Every row gives one point. To make a cloud, some directions were put in groups of two or more. Within a group, all points are equally far from the middle, so they leave a hole (a ring in 2 directions, a hollow ball in 3). The other directions are filled evenly. Then the cloud was stretched, turned, moved and blurred a little. How many holes are there, and how many directions does each take, smallest first?
(in the rows, 128 means zero)

Cloud (20 x 3):
[[ 88  76  83]
 [103  84 218]
 [113  81  74]
 [ 90 136 210]
 [158 141 194]
 [ 96  77 112]
 [181 150 139]
 [164 168  81]
 [179 121  96]
 [180  53  59]
 [ 88 203 177]
 [117 100 107]
 [162 167 100]
 [125  97 128]
 [177  84  98]
 [ 73 154 188]
 [ 98 142  65]
 [178 123 195]
 [ 92 121  67]
 [153 166  92]]
Holes: 0

Cloud (27 x 4):
[[153 160  73 164]
 [ 89 136  92 140]
 [134  99  72  71]
 [200 156 172 181]
 [185 137 163  65]
 [147  99 167 188]
 [190 132 132 223]
 [ 94 125  81 157]
 [215  92 108 148]
 [134 191 171 163]
 [210  75 111 134]
 [ 93 145 128 112]
 [138 117 170  91]
 [132 186 174 167]
 [138  89  66  84]
 [166  57  81 129]
 [175 138  71 169]
 [ 98 161 148 133]
 [218  90 120 143]
 [190 160 162  82]
 [158 111  67  73]
 [171 134 155  53]
 [196  65 134 128]
 [143  98 122 228]
 [194 162 166  94]
 [158 120 134 239]
 [149  91 162 186]]
Holes: 2 (2, 2)

Cloud (53 x 6):
[[129 113  98  60  84 110]
 [ 67 159 138 152  85 169]
 [150 143 130 169 125 209]
 [174 179  79 102  89 179]
 [169 199 168 124 181 171]
 [104 137 126 196 102 153]
 [171 179 214  70 135 127]
 [116 166 139  42  63 157]
 [ 93  86 167 128 112 136]
 [ 90 135 121 148 102 207]
 [202 116  49 117 132 123]
 [154  97 124  72  43 130]
 [157 148 193  95 121 201]
 [168 200 187  70  82 184]
 [197 115 139  65 138 175]
 [104 132  99 185 109  98]
 [151 139 199 109 168 142]
 [127 102 106  58  69 139]
 [ 70 129 187 123 103 165]
 [177 133 159  42  73 151]
 [186 142 202  85 122 114]
 [158 183 124  62 187 137]
 [158 122  83 170 115 196]
 [187 180 112 113 157 200]
 [147  95  88 143  44 146]
 [167 102  47 117 116 111]
 [194 190 110 109 131  45]
 [162 149 122 115 139 227]
 [194 110  79 125 186 101]
 [149 133 157  80  43  83]
 [155 198 161  83 201 126]
 [136 214 147 139 196 131]
 [138 105 102  56  70 129]
 [ 88 126 148 136 116 208]
 [137 106  73 186 131 139]
 [ 84 214 163 152 142 108]
 [196 150  64 136 170  90]
 [ 62 165 145 135 136 149]
 [156 143 131 147 183  46]
 [193 172  59 126 142 111]
 [222 133 104 139 180 103]
 [193  78  88 115  78 158]
 [110 114 157  66  47 171]
 [149  79  73  99  75 130]
 [ 98 161 178 112  45 196]
 [210 105  91 151 114 167]
 [168 187 193 104 105 197]
 [136 190 130 125  37 100]
 [144 129  88  69 122  79]
 [ 74 199 157 101  61 137]
 [157 194 199  73  76 182]
 [105 133 108 137 130 213]
 [150 161 121  57  81 207]]
Holes: 2 (2, 4)

Cloud (74 x 8):
[[126 125 146 139  76 163 171 141]
 [ 70 141 147 132 137 165  66 139]
 [ 92 159 114 166  57 116 154 160]
 [198  49 110  56 164 161  66 127]
 [141  59  86 191 132 122 128  64]
 [106  79 116 193 140 164 130 126]
 [189 134 166 132 124 107 196  72]
 [ 44 155 153 116  95 120 169 142]
 [149  78  82 167 108 187 195 102]
 [100 158 105 140 111  38 125 153]
 [ 97 188 129 166 150  99  80 116]
 [ 66  92  63  73 122 160 163 116]
 [118  83  74  71  61 131 105 137]
 [116 183 165 212 186  97 139 125]
 [133 134  86 171 162 142 153 166]
 [135 132  85 114 178 156 203  97]
 [143 106  88  71 137 165 103  18]
 [158  92 112 108  96 186 103 184]
 [153 127 183 153 126 126  81 103]
 [146  81  43 117 132 146 180  56]
 [124 139  56 152 121 105 134 102]
 [114 134  84 180  29 100 194 123]
 [117 189 162 112 122 158 135 178]
 [147 140  60 132  66 130 126 110]
 [174 123  81 156 134 136 159  80]
 [150 178 180  91  89 116 124  81]
 [  7 139 145 150  84 132 166 137]
 [102 136 113 123  99 140 228 146]
 [185  93 103 147 120 176 129 190]
 [ 73 197  81  84  77 114 143 105]
 [108 125 153  99 182 100  94 104]
 [185 102 129 161 128 134 158 198]
 [127 201 177  88  95 107 152  84]
 [202 116  75  65 135 129 136 117]
 [111 106  82 163  57 119 129 101]
 [167 125 115  90  80 147 143 120]
 [158 184 108 137 105 112  85 169]
 [150 130  71  77 133 163 199 164]
 [110  61 120 190 121 122 183 108]
 [141 121 124  69  60 119 169  77]
 [ 92 126 127 103 135 186 160 133]
 [125 129 160 138 149 107 227 101]
 [131 168 143  88  40 124 106 115]
 [112 145 123  63  92 187 118 180]
 [169 193 170 194 178 108 157 200]
 [226 121 102 145 116 127 153 180]
 [125 173  91  19 140  77 123 147]
 [198 173 114 133 149 136 106 138]
 [100  72 141 122 152 139  68 104]
 [104 100 128 132 110 174 109  84]
 [191 116 156 207 122 120 138 161]
 [127 106 168 150 132 177  66 107]
 [192 171 105  44 132  99 147 117]
 [ 88 144  80 143 199 119  84 127]
 [ 98 177 113 142 145 133 184  91]
 [129 135  93  91 161 224 151  90]
 [104  91  77  92 141 178  97 124]
 [159  68  78 103 107 139 157  64]
 [ 69  84  88 146 144 172  91 124]
 [ 58  85 174 102 103 159 115 160]
 [ 99 175  74 110  81 127  82 161]
 [153 151 104 161 112 141 112 123]
 [113  98  87  52 175 169 142 106]
 [140 144 119  79 128  94 194  73]
 [154 193 120 104  82 122  69  93]
 [179 151 155  80 133 105 150 101]
 [148 112 149 168 123 218 145  99]
 [161 190 124 175  89 113 123 148]
 [116  74 115  96 186 158 160 194]
 [156 110  68 116 181 152 138  73]
 [113 120 112 171 113  93 130 187]
 [138 159 164 171 123 162 189 113]
 [150 168 138 158 141 159 134  94]
 [139 177 169 143  97 115 113  80]]
Holes: 0

Cloud (107 x 9):
[[152  60  88 147  71  77 134 141 139]
 [ 99  64  45 119  98 145 172 151 170]
 [108 142 131  77  79  85 156 165 110]
 [101 139  96  95 174 150  72 162 171]
 [112  85  66 188 180  82 183 209 203]
 [123  74 142 150 158 108 165 141 196]
 [ 86  95 142 128  93  72 139  79  89]
 [ 73 102 143 139  89 163 105  64 161]
 [106 128  73 163 209  74 100 184 175]
 [141 163 156 162  66 123 165 139 180]
 [ 74 181 128 139 164  98 108 129 163]
 [136 154  90 102  16 149  83 122  90]
 [157  61 151 149 149 168  78 132 104]
 [161 186  71 171  43  52 156 149 115]
 [142 102 122 143 155 122 174 123 201]
 [111  71  99 108 105  37 148 129 102]
 [ 71 120 145  64 108  92 159 165 110]
 [103  92 184  88  78  96 150 147 171]
 [104 111 143 147  83 152 147 205 217]
 [142 104 109 165 162 147 166 143 209]
 [106  99  95 113  87 231 127 162 134]
 [155 124  78  94  56 127  37 181  97]
 [146 142 127 110  94  52 153 123 162]
 [ 71  52 125 210 156 168 132 106 174]
 [137  66 127  89  93 142 116 102 113]
 [126 110 132 137  98 114  64  30  88]
 [141 142  59 122 215  67 127 192 229]
 [158  77 120 108  94  78 112 140 168]
 [101 133 123 128 189 183 155 142 122]
 [ 97 115 136 182 111 144  93 156 178]
 [131 111 114 174 108 156  59 172 127]
 [102 129 110 135  48 128 139 166 236]
 [140 104  49 159 171 156 125 141 204]
 [122 182 109  99 107 157 112 158 108]
 [129 189  88 105 145 100  75 141  99]
 [ 43 109 104 159  23 116 121 198 129]
 [169  50 108 149  75 124 100 169 140]
 [ 55  95 162 110 107  90  87 103 123]
 [122 134  79  77  89 115 178 230 178]
 [103 169  69 120 137 116 137 208 128]
 [ 82 125  90 183 142 139 127 215 129]
 [ 77 106 128 177 102 146  99  47  97]
 [144 119 161 121  69 103 145 165 177]
 [129 142 151 151 138  58  72 159 146]
 [ 90  74 147 154  96  76 119  63  66]
 [135 140  59 129  97 156 148  81 171]
 [107 133 107  91  30 140 154 158 106]
 [150 143 150 123 124 128  73 158 184]
 [ 82  98 160 158 132 180  79 157 105]
 [115  52 121  94 156 142 162  87 169]
 [ 97  87 161 174 173  92 123 159 134]
 [133 134  71 164 141 103 185 205 194]
 [123 133  92  80 174 117 133  58 103]
 [ 69  95 123 123  45 101 141 172 190]
 [152 110 108 123 122  55 156 141 181]
 [114  76  52 164  98 158 135 122  73]
 [110 160  97  61  58  88  89 127  89]
 [180 132 148 188 119 171 132 124 145]
 [136  33 140 180  75 210 105  97  86]
 [132 153 130 139  81 194  56  93 100]
 [ 98  19 153 129 162 140 129 126 184]
 [114  70 104 135  51 222 109 148 116]
 [141 130 176 100 137 167 102 176 138]
 [ 51 161  81 148  51 150  99 180 124]
 [106 111 114 124  96 216 106 122  97]
 [ 77  84 113  82 161 122 124  45 122]
 [ 46 107 147 125 134 176  95 187 141]
 [177  97 146 145  43 121 112 182 157]
 [139  92  97 139   7  70 135 166 118]
 [122  80 163 192  94  88 104 168 135]
 [ 66 153 131 158 162 160 131 125 113]
 [126 153  40 126 188 109  77 133 129]
 [119 180 131 153 129 178 177 157 163]
 [129 127 106 165 144  36  97 209 128]
 [134 153 110 123  68  16 118 196 172]
 [112 131  55 126  92 109  94 175  65]
 [112 180  50  78  49 130 146 144 148]
 [117 173  98 107  36  21 104 180  97]
 [ 65 158 111 159  58 135  80 170 158]
 [135 114  42 109 148 100 190 141 170]
 [117  68 164 158  85 192  94 171 168]
 [ 92 126 119  72  91  67 168 212 163]
 [ 64 152 152  88  40 114 126 110 121]
 [158 158  47 168 156 145  91 143 142]
 [ 79  68  89 168  75 104 161 110 105]
 [118  58 125 169 111 180  69 151 119]
 [145 168 179 105 113  83 114 154  97]
 [ 70 136 136 124 166 143  88 157 172]
 [151 150  67  89 131 147 134 209 201]
 [160  61 116 199  95 133 153  99 146]
 [ 95  83 105  89  63  89 117 160 191]
 [ 80 130 145 187 146 205 114 134 162]
 [150  95  74 122  42 149 129 171  93]
 [125 139  98 182  54 101 120 200 211]
 [ 63 141 126 152 136 159 131 113  86]
 [ 98 184  68 137  99  64 149 139 116]
 [ 99 119 151 118 119 164  56 118  85]
 [107  66 112 170 159 135 176 181 211]
 [ 63 131  81 172  62  95 119 162 180]
 [139  91  79 139  88  80 139  88 108]
 [156 112  75 161  92 155 173 205 153]
 [115 133 142 179  91  93  94 134 175]
 [ 53 114  46 150  82 115 128 135 134]
 [133 143  62 138 155 171 161 133 123]
 [ 88 143 129 101  40 134 153 117 103]
 [140 115  40 118 123  90 156 123 210]
 [ 33 150 157 131  89 173 112 129 130]]
Holes: 1 (4)

Cloud (103 x 9):
[[ 48 151 113  71 193 140 104 132 166]
 [113 187  83  91 154 191 168 152 112]
 [127 106  69 119  68 165  67 125 114]
 [127 102 206 121 161 125 102  60 137]
 [184 128  52 151 100 144 163 150 137]
 [ 98 130 128 146  72  97 142  95 157]
 [117 146 106  78 124  85  69  54 121]
 [172 145 156 136 119  70 146 117 146]
 [181 124 112 138 155 111 143 100 129]
 [108 139 165 101 190 172 178 107 107]
 [191 112 118 162  83 102 113 180 129]
 [143 192 122 112 124 166 152 132  76]
 [142  20 153 141  86 135  81 159 118]
 [136  22 145 139 109 112 144 195 143]
 [134 155 183 125 143 121  99 156 126]
 [174 161  86 118 129 126  95  70 152]
 [ 90  81 159 190 124 199 155 188 136]
 [ 72  66 162 145 119 128 102 107 127]
 [105  92 124 157  94 132 170 173 142]
 [131 111 112  67 119 128 158  61 146]
 [ 90 155 221  99 167  66  99  85 148]
 [119 117 147  36 174 102 142  69 156]
 [ 97 119 103 149  69 180 147 107 100]
 [149  91 170 120 163 145 140  76 128]
 [206 142 111 111 147  87 132 108 156]
 [131 170 100 146 133 194 225 161 127]
 [126 121 123 111 156 124  96 164 213]
 [187 102 132 212 123 137 117 204 134]
 [185  76 169 153 183 221 192 152 144]
 [144 104  77  79  87 134  98  94 197]
 [ 87 153  83  41 137 152  71  96 156]
 [116 156 173  50 135  72  82 117 150]
 [ 95 128 156 109 189 159  76  94 131]
 [164 100 123  96 133 100  87  79 131]
 [200 139 135 122  64 102 102  92 162]
 [138 117 123  97 147 147 179  59 157]
 [176  82 168  90 171 111  70 114 180]
 [154 104 176 179 113 103 101 139 183]
 [ 90 167 128  75 169 183 152 131 147]
 [162 101 155  92 177 195 175 122 148]
 [ 94 123 167  91 140 154 130 122 187]
 [ 92  75 123  94 138  82 139 113 139]
 [154 100  49 134  98 131 103 127 177]
 [123  86 115 130 139 113  68 116 202]
 [115 125 150 182  97 103 152 138 161]
 [136 117  90 160 139 184 197 147 110]
 [135 150 151 150 183 181 172 145 104]
 [122 138 194  59 134 123 127 103 157]
 [126 161 177 123 169 150 174 139 156]
 [169 139 116 138 115 101 182 116 184]
 [ 93 112 167  70 199 136 131 107 168]
 [ 82 159 152  86  96  85  69  51 159]
 [107  76 107 127  81 152 149 154 186]
 [ 62 177 125  80 154 177 143 122 173]
 [185 179 118 113 142 153 191  93 142]
 [140  58 180 120 115 201 110 109 122]
 [180 158 109 176 129 133 158 145 140]
 [140 165 118 135 148 116 142 183 143]
 [128 112 153  92 108  87 128 152 182]
 [129 102 119 125  85 125 170 102  97]
 [143  75 168  71 200 109 111 106 134]
 [185 124 146 165 158 168 183  93 153]
 [138 135 176 167 129 161 178 171 136]
 [ 77 182 110  16 145  81  69  82 168]
 [152  52 151 118 149 162 204 189 103]
 [ 68 113 113 144 124 182  75 144 184]
 [212 154 113 137 117 145 189 134 149]
 [154  97 193 166  84 151 138 165 169]
 [162 184 112 154 182 183 108 100 153]
 [161  23 141 139  87 137 113 133 128]
 [204 148 120 123 116 125 175 166 139]
 [193 120 134 167 154 221 189 125 137]
 [233  71 122 196  87 173 132 138 117]
 [ 96 191  95  69 165 129 140  39 190]
 [115 147 130   7 187 106  96 118 137]
 [152  70 166  95  82 215 119 111 118]
 [ 91 179  49  82 170 203 159 126 123]
 [105 135 139  90 146 193 150 136 113]
 [195  90 170 118 180 116 121 105 177]
 [ 95  92 116 111 163 149 172 115 116]
 [145 110  92 116 131 133 131 216 119]
 [ 76 187 110  64 181  86 128  99 211]
 [169 172  84 155 108 142 137  87 187]
 [ 81 102 170 102 141 159 150 155 157]
 [181  84 150 136 115  95 111 191 182]
 [170 120  84 182  91 192 198 192 188]
 [152 122  96 176 126 238 197 201 162]
 [159 107 185 113 116 100 128 184 138]
 [154 181 152  95 139 173 154 106  99]
 [178  63 132 194 138 154 155 109 161]
 [ 76  87 165  96 128  99  88 106  79]
 [137 148 146 104 206 140 143 172 118]
 [166  70 156 245  88 156 162 160 128]
 [157 105  63 195  98 199 197 174 155]
 [222  72 126 117 183 145  98 122 175]
 [111  55 149 112 116 173 122 111 184]
 [135 154  53 120 144 139 104  73 190]
 [123 131  83 131 190 153 106  82 166]
 [150  84 130  52 153 129 143  91 138]
 [157  84 144 127 130 116  61 105 198]
 [106 102 124 168 150 126 106 107  94]
 [ 85 207 107  71 107  84  82 114 167]
 [142 205  85 164 115 124 142 112 111]]
Holes: 1 (4)

Cloud (88 x 9):
[[157 204 129 220  66  98 140 117 137]
 [140  84 138 223 166 139  93  77 194]
 [143 133 124 176 160 148 164 161  98]
 [ 79  62 117  91 146 145 197 132 185]
 [152 175  87 190 107 131  86  73 166]
 [146  35 119 121 238 122 102 114 163]
 [178 151  36 112 154 111 125 104 163]
 [151  92 119 158 238 103 153 106 176]
 [205 127 176 178 136 128  95  99 185]
 [183 154 138 153  82  86  91 164  51]
 [111 130 135 170 111 197  93 165 145]
 [191 126 109 106 162 146  49 150 140]
 [105 106 154 220  80 122 168  85 157]
 [168 163 124 213 134  94 217  90 171]
 [104 162 118 201 202  69 151  76  93]
 [158 107 123 121 139 157 198 106  83]
 [ 72 161  91 189 162  94 196 110 185]
 [105 143 164 110 117 118 128 177  90]
 [122  31  97 135 114 188 154 116 169]
 [146  79 161 181  90 100 124  74 123]
 [171  82 135 176 178 113 105  38 198]
 [179 130 107 175 207  73 115  53  93]
 [212 122 123 172  88  91  64 134 184]
 [143  82 140 144  64 108 129 218 153]
 [158  70 108 168 105 160  96 204 200]
 [171  88 146 180 109  64 174 135  68]
 [188  86 114 168 174  29 135 133 225]
 [164 117 178 162 150 106 198  88  81]
 [202  73 117 158 108 145  56 188 172]
 [148 140 112 109  92 144  98 112  55]
 [137  47 125  94 207 117  65 115 104]
 [ 96  59 134 194 224  62 100  94 149]
 [165 174 105 124 168  68  72 156 128]
 [100 168  81 140  78 102 183 187 143]
 [181 142 127 164 143  35  30 160 113]
 [137 139 120 168 124 116  49 203 170]
 [189  91 118 196 164  53 198  79 126]
 [100 107 144 195 108 166 140  69 191]
 [218 119  73 149 153 119 121 158 118]
 [ 77 105  98 137  94 185 183 175 139]
 [111 142 137 136  47 151 102 189 157]
 [ 93 103  83 136 181  87 124 149 230]
 [122  72 174 102 113 117 201 146 134]
 [196  68 129 152 157  53 151 143  77]
 [149 132 174 196  78 157 144 102 190]
 [115 105  78 202 205  32 152 103 186]
 [134 129  54 134 133 105 206 150 219]
 [178 105 114 119 184  71  72 190 102]
 [200 115  97 143 179  50 167 138 206]
 [ 81  98 101 100 117  88 122 191 100]
 [210 155 109 156 157  75  92 179 148]
 [ 79 129 139 207 135 164 142 152 153]
 [122  95 136 137  87 220 144 121 169]
 [162 121  67 143 139 119 193 118 244]
 [104  82  72 146 172 187 150 149 188]
 [192  59 154 139 173  76 132 195 129]
 [112 107  64 161 149  80  70 191 155]
 [158 139  53 116 150 130 173 115 222]
 [199 101 180 114 135 146 135 111 120]
 [ 86 131 178 168 161  63  89  74 104]
 [139 120 125 106  81  86 106 107  79]
 [169 122 170 119 117  29  86 144 143]
 [183  58 169 123  88 154 167 146 132]
 [130 128 146 223  63 104 154  92 141]
 [135 153  96 100 100 194 154 133 162]
 [148  99 132 130 195 120 211  93 121]
 [201 109 126 163 106  49 167  88 144]
 [105  21 137 120 167 130 171  73 165]
 [196  51 164 144 202  98 161  77 149]
 [169 134 130 181  95 160  80 109  68]
 [163  44 157 154 188  68 133 144 224]
 [161 124  88 150 185 114 105 192 164]
 [165  66 125 198 195  41  94 142  94]
 [130  66  70 118 189  79 181  69 119]
 [125  81 155 206  90 144  97 100 119]
 [ 86  84  92 169 178  99 193  70 224]
 [174 142 102 192 106  96  32 173 144]
 [152 102 142 162 186 133  66  96 209]
 [ 71 146 112 112  85  97 160 159 167]
 [192 120  98 174 185  86 109  69 220]
 [ 69  99  98 161 170 153 221  86 158]
 [117  62  99 100 157  64 135 183 208]
 [129 141 143 181  97  83  50 117 176]
 [126  39  96 185 159 158 184 148 182]
 [187  32  80  92 160 152 161 139 189]
 [128 136  76 122 110 107 189 162  77]
 [102  82  97  74 194 150 152 118 151]
 [145 148 102 166 134 165 112 100  61]]
Holes: 2 (3, 6)
